Rows are points. The points of each table are mixes of a few directions, plus a little noise. Count the directions of each table, and those that both share. Where both have some left over, give the other angles between the two spaces (their principal angles), to ten degrees, smallest first.
In the rows, 128 means zero.

First (4 x 3):
[[126 105 170]
 [132 183  29]
 [126  97 183]
 [128 127 130]]
Second:
[[156 213 176]
 [ 82  78  98]
 [142 139 135]
 [132  82 102]]
Directions: first 1, second 2, shared 0; angles 90

First:
[[188 135 186 121]
 [126 128 126 128]
 [231 140 228 116]
 [112 126 113 130]
 [ 79 122  81 134]
 [107 125 108 131]
 [ 53 119  56 136]]
Second:
[[118 133 146 109]
 [105 129 182  61]
 [136 108 132 113]
 [184  78  50 196]
 [ 97 192 131 161]]
Directions: first 1, second 2, shared 0; angles 70

First, 9 rows:
[[ 88 132 143 128 153 197 184 123]
 [ 75 126 156  51 108 234 219  70]
 [ 92 150 119  94 143  98 157 125]
 [ 72  96 170 149 132 123  65 125]
 [158  91 117 123 144 132 135 136]
 [203 199 107 158  53 108  98 121]
 [154 144 119 199 136  67  56 168]
 [200 146  79 119 131  94 159 145]
 [111  69 143 131 154  99  81 139]]
Second, 7 rows:
[[233 131 144 206  36 180  46 117]
 [ 32 134 125  55 181  83 184 122]
 [144 140 134 194 134 156 109 150]
 [113  70 130  83 160 138 157 122]
 [ 62 153 144 119 138 120 133 122]
 [126 119 114  71 128  96 151 115]
 [186 150 106 170 119 123 118 148]]
Directions: first 5, second 4, shared 4

First (10 x 9):
[[190  91  97 148 233 109  60 118 109]
 [127 165 149 165  41 134 120 140 189]
 [118 130 133 131  89 126 145 127 145]
 [134 157 153 144 116  97 149 139 117]
 [130  73 100 123 117 147 160 111 103]
 [108 139 139  86 184  93 143 126  98]
 [165 114 121 156 134  86  94 117 166]
 [150  84 100 137 154 160 135 123  80]
 [ 58 156 135  88  61 194 127 133 183]
 [100 172 153 102 152 134 145 147  91]]
Second:
[[123 165 161 111 150  29 124 122 164]
 [ 97 142 124 121  87 212 123 143 135]
 [112 146 138 133  83 150 142 136 139]
 [149  99 118  97 213   7  76  89 188]
 [120 148 134 132 133 180 143 152  75]
 [128 100 109 128 128 169 150 128  89]
 [133 131 117 136 132 172  90 135 142]
 [ 95 122 129  99 105 126 157 119 137]
 [190  95 107 206  88 150 123 131 118]
 [130 134 140 117 158  84 155 127  96]]
Directions: first 5, second 5, shared 5

First, 11 rows:
[[131 134 125 126 147 127 125 109 138 121 134  89]
 [108 115 126 120 168  82  62  58 193 110 121 116]
 [139 128 134 119 133 144 156 136 107 126 128 143]
 [146 122 142 112 127 157 179 152  84 129 123 185]
 [113 137 117 168  39 133 122 212 104 163 128 143]
 [130 142 120 145  98 143 142 164 109 141 137  96]
 [133 128 130 123 134 134 138 127 122 126 128 132]
 [137 127 132 115 151 134 142 112 124 119 129 126]
 [143 108 150  94 157 140 163 114 105 115 114 218]
 [116 135 118 159  61 130 121 190 112 155 129 135]
 [112 132 114 125 192  84  57  34 209 102 137  24]]
Second:
[[119 104 134 129  98 115 113 140 127 141 106 193]
 [107 152 121 150 112 116 105 155 143 127 150 146]
 [123 113 136 115 147 112 111 100 145 119 118 165]
 [166 135 134 124  94 194 225 196  40 147 128 120]
 [160 139 128 129 103 182 204 177  61 143 133  85]
 [116 111 126 132 117 104  93 114 151 134 112 136]
 [141 105 148  69 249 110 123   8 169  79 120 150]
 [106 171 114 157 119 120 103 158 149 123 168 111]
 [121 122 127 126 140 111 104 105 150 123 124 125]
 [123 117 123 136 110 117 108 125 138 138 116 106]
 [126 137 118 141 120 127 119 131 135 133 134  73]]
Directions: first 3, second 4, shared 3
